Rows are points. The window is the flat piece filled in between its corners: a triangle in 3 columns, a solid with four corners in 4, and so on. A path goes straight from each point to the next, and from the last back to the first. After which points does the path pass through the window?
(in the rows, 128 means zero)

Window (4 x 4):
[[110  87 100 123]
 [175 158 162 141]
 [ 58 121  78  90]
 [153 122 211 166]]
Path:
(1): [ 57 143  60 147]
(2): [ 75 137  86 127]
(3): [77 75 97 54]
(4): [176 128 216 138]
(5): [156 119 163 209]
(6): [113 132 154 186]
(7): [143 110 188  95]
(8): [152 120 188 113]
(9): [144 133 174 212]
(10): [142 155 130 150]
(11): [172 119 166 118]
(12): [ 62  73 103  45]
Through the window after points: 2, 6, 8, 10

Window (6 x 6):
[[ 83 109 109  55 109   7]
 [112 140  81 172 144 155]
 [107  91 126 132 106 137]
 [161 177  96 147 112 140]
 [108  98 135  98 162 126]
 [ 49 111 145 120 146 236]]
Path:
(1): [ 64  87 180 157 104  99]
(2): [ 75 117 158 149 133 107]
(3): [120 136  78  98 109 131]
(4): [129  87  68 118  80 167]
(5): [107 162 134 142 122 111]
(6): [134 160 132 169 109 137]
(7): [120 132  94 114 126 145]
(8): [106  90 114  73 145 139]
(9): [ 99 118 146 135 160 138]
(10): [126 123 147 154  88  81]
(11): [128 128  69  86 148  93]
(12): [139 146  54 119  92 154]
(13): [147 168 122 145 125 122]
(14): [ 58 121 165 137 135 208]
(15): [ 74  94  87  91 149 210]
(16): [105 121  81  76 137 171]
Through the window after points: 6, 8, 12, 14, 16

Window (9 x 9):
[[ 86  92 175  61 166  84 104  70 120]
 [188  94 161  75 139 176 109 118 159]
 [192  74  91 181 148 108 155 136 112]
 [ 11  67 106 172 172 110 206 117  81]
 [130 103 105  86 186 117 200 118 108]
 [ 32 145 199  99 113  98  72 207  55]
 [140  14  51 176 153 174  88 147  31]
 [ 58 191  85 141 150  54 123  90 153]
 [139  86 120  65  67  78 158 153 168]]
Path:
(1): [ 98  80 103 121 195 112 153 119 130]
(2): [102 132 127 151 137 122 161 124  37]
(3): [144 150 128 130  72  93 132  89  85]
(4): [ 98  96 137 101 178 107  77 193 120]
(5): [ 67 159  96 134 164  79 120 117 165]
(6): [ 75 154  98 135 136  68 144  89 109]
(7): [ 70  88 118 137 137 107 164 114  69]
(8): [ 41 102 120 150 177  98 152 148 141]
Through the window after points: 5, 7

Window (11 x 11):
[[ 77 122  71  82 171 187 143  94  98 183 164]
 [219 215 110  72  98  63 114  70 169 168  68]
 [137  85 112 178 169 133 102 167 125 175 163]
 [111  70  92 123 177 117 149 128 110 135 120]
 [129 150 135  90 140 163 170  95 146 132 156]
 [107 102 142  81 152 139 103 182  77 153 145]
 [ 71  72  87 139 109 112  56 150 147 143 168]
 [ 64 193 191 189 167 176 104  88 140  67  21]
 [169 110 193  86 195 208  59 101 140 119 138]
 [117 122 107 122 200 131 103 197 147 120 120]
 [114  40 127 126 144 174  88 164 172 192 141]]
Path:
(1): [188 134  88 135 125 166 136 138  70  91 122]
(2): [138 120  62 119 111 168 167 148  89 122  99]
(3): [127 127 148 110 160 134 107 115 159 156 156]
(4): [ 75 117 115 113 175 145 124  96  98 175 150]
(5): [113 114  66  90 150 190 127 130 131 160 155]
(6): [103  99  90 153 142 194 113 174 144 109 105]
(7): [111  97 154 118 169 132 102 121 142 167 121]
(8): [  7  85 182 105 229 132 120 106 114 159 116]
(9): [151 105  87 152 123 198 101 158 132 130 154]
(10): [181 143 112 112 157 183 106 145  98 131 123]
(11): [116 126 137 101 171 125 126 116 143 158 116]
(12): [104  86 128 126 179 128 111 138 143 170 142]
Through the window after points: 2, 4, 6, 12

Window (12 x 12):
[[160 153 171 160 164 113 137  40 101  89 119 143]
 [173 110 134 132 142  90 174  74 101  65  65 109]
 [160 155 151 162 104  91 112 154  22 148  84 108]
 [ 77  24 151  67 102 151 173  69  99 126 234 137]
 [114 116  94 138 149 197 169  29  56 100  66 186]
 [129 154 198 139  89 135  87 178 145  97  87 152]
 [219 149 106 117 223 176  66 177 117 185 126   7]
 [114 146 160 145 156 173 183 115  74 203  36 161]
 [101 181 118 203 120 114 125 174 190  88 192 117]
 [183 115 154  65 152 117 164 116  69  90 165 157]
 [171 212 158 132  19 109  89 169 167 171 103 209]
 [106 152 156  29 173  70  91 115 102 133 117 117]]
Path:
(1): [110 181 218  99  88 140 170  52 124  91 132 130]
(2): [ 98 215 158 143 151 178 240  65 131  91 154  78]
(3): [138 128 151 128 114 106 115 126 103 125 102 174]
(4): [130 102 175 156 184 120  94 145 131 159 121 219]
(5): [140 186 116  70  97 172 178  77 105 111  95  40]
(6): [138 155 158  84 117 143 136  95  74 113 108 110]
(7): [147  85 133 133 145 114 128 130 116 159 124 211]
(8): [148 104 136 124 157 108 137 119  86 127  99 142]
(9): [166 201 171 112  84 140 152  92  81  78 123 117]
(10): [137 209 161  93 148 171 173 100  72  96 102  49]
(11): [176 108 136 131 137 115 102 114  92 152  96 157]
(12): [178 122 139 162 159 138  77 154 116 150 109 157]
(13): [131 235 144  92  87 125 178 113 101 100  75  68]
(14): [150 141 157  93 131 143 157 110  85 105 133 105]
(15): [116  46  96 149 164 136 121  90  96 166 138 238]
(16): [141 100  90 147 148 110 138 123  78 103  95 187]
Through the window after points: 8, 14

Window (14 x 14):
[[151 122 137 136 164 116 145  99 104 128 108 132 168 146]
 [135  74 171 149 184 135  99  98  81 182  88  96  53 110]
 [104 111 110  96 112 122 153 103  96  91 163  83 132 142]
 [134 131 167 131 110  96 180 124 152 106 120 140 133 112]
 [152 179 100 194 141 249  92 101 127 142 136 134  91 145]
 [ 98 124 147 114 159 101 167 142 146 103 177 106 128 117]
 [122  96  64 128 117 149 123 157 138  72  89 200 135 132]
 [139  95 121 158 147  93 113 104 113 153 102 112 141  97]
 [204 168 137 147 113  88 154 159  39  85 126 140 142 117]
 [147 117 155 103 129 139 153 153 128 146 126 133 177  95]
 [147 133 144 140 109 109 112 133 110  95 148 132 156 159]
 [ 97 127 150 110 140 104 131 124 134  77 105 126 147 101]
 [ 91 133 148 118 126  92 150 114 121 128 138 165 158 112]
 [131 143 111  96 135 100 121 116 140 136 114 132 144 140]]
Path:
(1): [165 110 147 107 147 118 143  96  90  98 136 150 126 100]
(2): [167 106 123 114 137 123 135 105 131 117 148 132 153 106]
(3): [ 89 175 130 147 107 115 143 168  98 102  98 139 151 156]
(4): [102 123 124 154 112 133 158 152 123 134  88 106 133 154]
(5): [150 136 128 118 149 123 111 103 106 109 150 146 144 117]
(6): [143 112 135 129 144 133 148  89 137 103 158 161 148 116]
(7): [119 132 114 142 114 124 125 163  92 122  89 115 125 124]
(8): [137 138 138 151 135 116 133 147 107 143 104 113 145 139]
Through the window after points: 8

Window (14 x 14):
[[130  57 137 108 167  89 149 119 155 142 169 156 140  92]
 [111 155 111 109 100 181 112  84 142 111  79 188 144  58]
 [ 85 135 165 147 106 207 121 140 172  50 142  93 159 152]
 [ 94 149 105 109 119 170  65 169 122 118  94 107 149 110]
 [ 62 169 135  93 122 102 123 120 101 159 223 132 168 145]
 [161 191 186 211 124 168  89 141 125 109 106 126 173 205]
 [124 144 134 125  79 220 157 137  50 115 124 167 203 112]
 [ 88 110 187  83 130 111  87  93 136 139  71  73 169 199]
 [100 142 208 153 219 183  38  99 111  82 119 150  99  93]
 [ 31 153 133 143 134 143 135 145 138 111  89 132 196  99]
 [167  69 227 144 108   7 213 133 152 165 174 113  70  82]
 [ 24 161  67 144 151 129 194 120 106  87  61 145 103 140]
 [147 163 109 147  98 163 128  97 121 102  69  50 207 114]
 [ 13  91 141 213 132 196  62  93 116  57 105 151 113 137]]
Path:
(1): [ 79 146 169 119 131 157  96 120 130  35 110 159 167 122]
(2): [111 174 147 118 131 150  92 123 116  38 122 158 215 112]
(3): [ 74 140 122 155 117 208 123 121 106 163  87 108 146 146]
(4): [ 58 133 102 136 137 175 135 123 125 125  90 124 129 124]
(5): [ 79 163 137 131 129 111 129 134 117  91 108 137 160 124]
(6): [ 91 129 154 117 121 118 119 118 118  63 114 114 169 129]
(7): [ 98 130 144 132 130 162 125 119 150 156 141 118 143 141]
(8): [ 73 103 155 113 155 189 133 140 192 181 127 119  87 120]
(9): [104 136 159 134 113  90 121 112  93  90 126 151 161 119]
(10): [ 86 147 128 122 124 158  70 121 112  47 113 104 154 137]
(11): [ 75 129 160 159 138 201 174 107 156 222  88 163 203 145]
(12): [134 132 120 150  98 173 128 117 115 197 125  81 161 117]
Through the window after points: 4, 6

Window (14 x 14):
[[147  29  70 149  49  91 129 103 223  73 103 138 129  93]
 [ 86 165 193 172  58  90 146 208 109 115  87 157 141 196]
 [ 86 157 142 140 126  70 174 235 126 121  87 126 111 132]
 [162 135 186 118  88 106 169 205  93  92 131 146 164  98]
 [148 179 113 110 156 113 119  67  96 119 105 146 107 172]
 [129 177 129 109 160 199  97  70 110 144  81  81 140 126]
 [142 174 125 152 206 148  33 109 125  77 101 121 145 116]
 [146 139 106  97 158 187  50  86 100 118 173  79 101 169]
 [110 130 168 146 115  56 145 199 112 173 119 149 193 135]
 [162 179 101 137  70 127 142 216  91 167 112 176 160 114]
 [100 173 195 174 131 125 144 178 110 153 143 174 109 113]
 [ 82 109 124 156  79  85 157 197  47 129  80 175 151  97]
 [150  68   7 209  23  81 201  98 156  73 134 103 177  97]
 [110  36  53 142 108 141 167 122 214  38 133 166 186 117]]
Path:
(1): [163 128 144 160 115 130 156 184  92 120 102 154 140 116]
(2): [ 42 136 150  81  62  44 129 155 116 106 136 128 193 109]
(3): [ 82 147 125 123  77  89 137 134 140 121 125 157 130 123]
(4): [139 132 144 182 107 106 154 196 107 115  91 145 159 136]
(5): [135  93 118 170 129 134 131 193 116 139 107 130 114 192]
(6): [100 168 120 105 104 101 145 105 162  60 107 140 179  43]
(7): [ 63 144  99 120  51  71 128 129 106  86 131 144 172  74]
(8): [170  67 120 168 115 134 149 156 163 116  89 144 121 138]
(9): [133 112 148 159 174 141  89 138 122 111  91 144 148 127]
(10): [120 235  61 106  88 111 118 108 144  82 154  94 151 110]
(11): [118 147 114 154  57  83 139 121 110  99 149 139 159 105]
(12): [151  89 101 151 125 121 144 184 146 106  95 143 136 136]
Through the window after points: 1, 5, 7, 9

Window (14 x 14):
[[144 160 132 206  46 168 157  81 155 176 217  92 124 114]
 [103 162 145  98  54 121 135 126 179  57 119  91 171  82]
 [170 125  67 118 135  96 179 125 169  99  72 150 164 153]
 [123 134  99  67  48  99 139 188 118 113 123 147 179 176]
 [150 113 126  85 168 151 129 124 149 149  83 107  94 191]
 [118 150 114 145 208  64 127  76 135 199 117 139 175 143]
 [195 128 116  88 187 108 120 155 133  91 147 116 159  96]
 [227 102 147  79 148  90 118 121 138 150  53  99 185 113]
 [163 112 200  57  73  96 190 112 127  74 127 160 156 120]
 [173 192 112 105 121 111 142  96  94 141  68 138  99 127]
 [115 137 117 143   7 123 125 124 215 168 212 122  36  84]
 [139 180 116 101  43 182 131  61 197 193 208 160 119 122]
 [122  85 100 170 105 165  90  28 133 183 193 134 118  62]
 [155 108  75  61 213 116 191 168 121 177  56  87 149 105]]
Path:
(1): [146 123 106 112  83 139 126 161 161 144 105 165 138 103]
(2): [159 152 135 109  96 137 145 141 150 144 140 150 152 123]
(3): [123 113  69  52 102  91 144  79 126 131 108  86 124 144]
(4): [147 167 111  95  84  80 148  44 203 133 178  58  66 175]
(5): [131 121 123 134  81 129 124 156 154 160 146 157 129  77]
(6): [147 162 148 135  94 155 194 132 184 177 107 246 156  93]
(7): [135 115 107  84 119 101 122 107 131 114 121  51 130 141]
(8): [141 125 110  83 107  77 161  63 147  95 169  82  69 181]
(9): [164 124 126 111 116 135 122 134 144 160  98 132 170 112]
(10): [156 131 152 122 126 137 164 159 142 129 103 145 139 102]
(11): [148 149  93  75  96 102 140 104 158 140 144 110 141 148]
(12): [156 130 103 110 106 105 144 103 153 132 154 101 145 151]
(13): [123 130 168  99  78 169 147 149 170 145  68 210  59  70]
(14): [158 146 123 126 133 138 122 172 157 150  99 146 133 161]
(15): [129 111 116  56 110 115 155  71 123 124 120  89 121 144]
(16): [135 154 149  99 106  93 179  19 132 125 162  51 135 174]
Through the window after points: 2, 4, 8, 12, 14

Window (14 x 14):
[[109 131 100 162 104  89  55 217 147 154 157 122  92 101]
 [109 141 108 150 128 107 141 195 138 134  99 249 114 159]
 [104  60 102 226 108 138 109 111 160  78  95 167 179 155]
 [128 111  61 102 151 118 139 135  63  62 121 146 147 145]
 [167 107 150 167 167 153  81 135  87 177 144 133  25 122]
 [157 110  63 110 122  90 152 195 138 125 103 131  49  29]
 [ 80 129 133 145 123 221 107 166 149 124 105  80 132 140]
 [112 156  99 110 125  85  70  91 156 200  62 160  69 147]
 [130  84 143 172 145 133  96 164  37 193 132 143 120  32]
 [154 166 120 118 114 119 124 110 125 132 154 173 128  94]
 [ 81 115 168 191 156 150  84 177 114  95  97  54 144 104]
 [159 165 103 166 199 127  54 138 116 189 135  69 133 163]
 [246 107 151 181  61 163 115 108 132 140 111  80 110 187]
 [ 95  90  98 109 138  52 171  81  94 159 181 118 145  89]]
Path:
(1): [119 184  71 177  99 139 140  88  65 177 103 177  58 108]
(2): [101 130  80 205 112 111 130  96  88 141 146 122  93 103]
(3): [165 120 136 110 148 130 101 158 129 148 126 146 103 107]
(4): [168  68 148 143 132 119  80 138 126 126 107 138 112 102]
(5): [ 99 200  60 194 119 149 160 201  86 152 191 117  98 137]
(6): [116 136  73 164 129 106 128 145  92 128 126 157  90 114]
(7): [170  70 166  73 147 134 115 167 140 146 117 116 140  74]
(8): [135 105 123 143 168 123  91 139 122 161 132 121 123 136]
(9): [117 179 120 199  96 146  97 128  84 137 113 101 126 115]
(10): [136 172  82 152 110 160 146 116  60  84 129  86  93 115]
(11): [131  58 165 171 151 121  75 194 156 164 131 143 158 113]
(12): [137 107 101 116 137  95 109 174 148 133 105 136  96 100]
Through the window after points: 2, 6, 12

Window (14 x 14):
[[162 142 104   7 103 121 127 126  83 120 134  91  98 120]
 [169 141 140  88 188 175  81 163 132  99 202 130 211 122]
 [108 105 155 170  98 120 124 115 138 120  78 151  86 123]
 [134 191  97  89 184 146  48 113 152 112 178 112 127 119]
 [ 77 157 171  76 183 157 109  74 108  99 217 109 160 131]
 [173 166 134  87 109  91 176 137 141 181 130 101 111 129]
 [146 143 117 162  98 162 170  88 183  87  99 130 101  98]
 [197 207 109  93 140 165 137 141  97 133 107 152 113 154]
 [124 145 101 124 119 163  88  95 130 122 207 137 181 155]
 [126 123 138 122 177  80 125  85 137  61 182 131 203 177]
 [101 128 130 155 106 153 140 108 141 115  60  59 112 155]
 [113 116 154 164  83 135 159 127 163  84 123  93  45 173]
 [104  97  87 144 137 143 179 120 124 130 105  99  54 133]
 [ 45 143 116 192  90 122 160 145 121  69 102  89  91 116]]
Path:
(1): [ 84 145 118 110 125 115 136 128 148  96 131 122 164 151]
(2): [198 117 156 175 155 187 113  90 109 106 135  69  85 120]
(3): [145 136 131 142 124 145 113 135 122 111 154  70 131 126]
(4): [ 64 176 123  68 157 154 132  88 154 105 136 195  85 141]
(5): [ 72 133 105  85 142 182 115 148 213  75 114 129 159 129]
(6): [163 142 142 152 115  94 120  79  66 141 157  88  85 132]
(7): [143 144 132 157 104 120 114  91 101 109 105 122 115 110]
(8): [ 84  93 144  87 124 146 147 162 181 130 117 136  84 164]
(9): [ 58 122 109  87 104 155 181 105 184 131 150 138 129 112]
(10): [159 166 155 157 152 120  75 128  51  69 120  62 109 154]
(11): [179 148 137 143 125 128 111 119 109  82 158 128 152 105]
(12): [ 52 135 105  96 175 123 151  72 203 104 135 111 129 193]
Through the window after points: 1, 7, 9, 11

Window (14 x 14):
[[118 127 110 106 166 157 125 166 145 109 162 128  80 113]
 [161 126  82 104  97  76 146 139 154 169 139  97 170 130]
 [116 130 110  84 112 109 103 126 143  49 124  97 176 135]
 [ 14  46  52 163 116  57 194 131  74 110 129 140  44 130]
 [144 132 112 136 151 173 140 114 143  97  90 134 117  93]
 [133 158  86 114 157 128  58 106  90 116 103 137 111 136]
 [117 156 132 143 144 122 100 102 135 120  96  96  38 144]
 [ 86 146 100 133 104 133 118 113 127 142 146  92 189 156]
 [  7 108  88 122 133  53 229 167  81 130 101 160  66 140]
 [123 109 155 161 206 115 108 142 119 111 109 125  89 119]
 [134 102  95  68 155 128 122 102 185 161 116 104 168 170]
 [ 80  97 144 129 118 119  85 137 125 134  93 165  71 122]
 [123 111 125 112 155 154  90 147  97 145  74  75  79 117]
 [145 135  67 117 134 137  96 174 210 114 103 103 197 165]]
Path:
(1): [119 125 122 121 123 136 105 121 114 105 111 123  95 146]
(2): [ 48 126 111 152 160  76 118 131 184 191  97 115  96 101]
(3): [ 87 127  86 106 161 113 111 125 139 137 128 100 120 124]
(4): [142  96 131 113 121 143 129 141 114 135  77 112 108 153]
(5): [123 119 108 118 134 119 125 133 120 121 112 127 124 157]
(6): [ 78 112  78 112 153  88 139 120 147 151 118 113 103  96]
(7): [ 92 130  87 117 134 116 110 131 140 128 109 109 121 117]
(8): [170 103 129 132 140 136 104 103 114  97 129 124 115 175]
(9): [139  92 102 126 118 146 147 135 161 128 112 120 138 192]
(10): [103 129  90  84 163 100 100 121 156 135 116 104 148 118]
(11): [ 96 141  78  64 147  83  75 123 216 125 136 102 148 106]
(12): [136 113 111 130 143 149 131 133 127 136  94 109 122 169]
Through the window after points: 1, 3, 5, 9, 11

Window (14 x 14):
[[121 184 143  96 128 141 210 142 106 190 193  81 173 134]
 [180 159 150  93  74 175 165 115 137 156 134  91 141 117]
 [116  91 104 120 174 172 139 141 157 150 115 129 114 151]
 [161 128 159  55 154 133 170 117  67 176 130  95 149 123]
 [195 123 140 104 145 171 189 101  95 177 191  66 141 173]
 [134 161 123  77 140 164 146  64  93 137 189  90 134 114]
 [162 141 128 127 158  99 186  95 109 122 150  83 187 134]
 [127 103  94 121 106 126 160 133 114 141 125 189  68 188]
 [130 128  84  99 122 154 118 167  90 116 119 111 116 209]
 [ 70  65 172 204 137 130 115 104  92 121 105  65  65 104]
 [102  57 149 152 138  73  85 150 147 130 160  94  79 126]
 [140 148 107  93 124 120 155  78 117 211 139  73 160 168]
 [ 55  51 233 191 143 109  71 112 147 111 126 123  99 164]
 [119 135 170 193 166 106  76 140 130 144 121 133  65 145]]
Path:
(1): [161  61 104 162 167 167  84 101 113 171 167 120 156 172]
(2): [ 72 168 194  96 104 103 176 144 127 120 111  91  53 130]
(3): [113 159 163 107 103 101 175 108 127 118 151  44 113 198]
(4): [150  76 124 148 160 166  83 131  94 183 135 166 128  83]
(5): [127 127 127 129 114 156 135 141  82 175 151 131 135 143]
(6): [126  99 133 128 153  85 151  93 191  85 131  73  70 168]
(7): [126 148 149 116 139 102 161  99 136 131 153  79 131 168]
(8): [133 104 125 130 140 138 135 125 102 160 135 110 144 140]
(9): [146 105 118 105 112 133 131 138  82 165 148 134 152 163]
(10): [108 133 139 123 158 141 169 112 144 112 104 101  41 155]
(11): [112 112 126  74 130 155 149 127 134 113 113  54  79 186]
(12): [130 131 127 143 134 120 134 142  95 162 168 127 148 138]
(13): [109  82 128 144 104 166 129 114 118 199 115 174 139 124]
(14): [133 184 152  83 178  93 153 104  92  73 177   7  93 146]
(15): [157 130 152 110 158  65 193  87 187 150 107  83 104 164]
(16): [106 110 144 143 107 196  78 153  19 152 181 133 128 134]
Through the window after points: 7, 9, 11
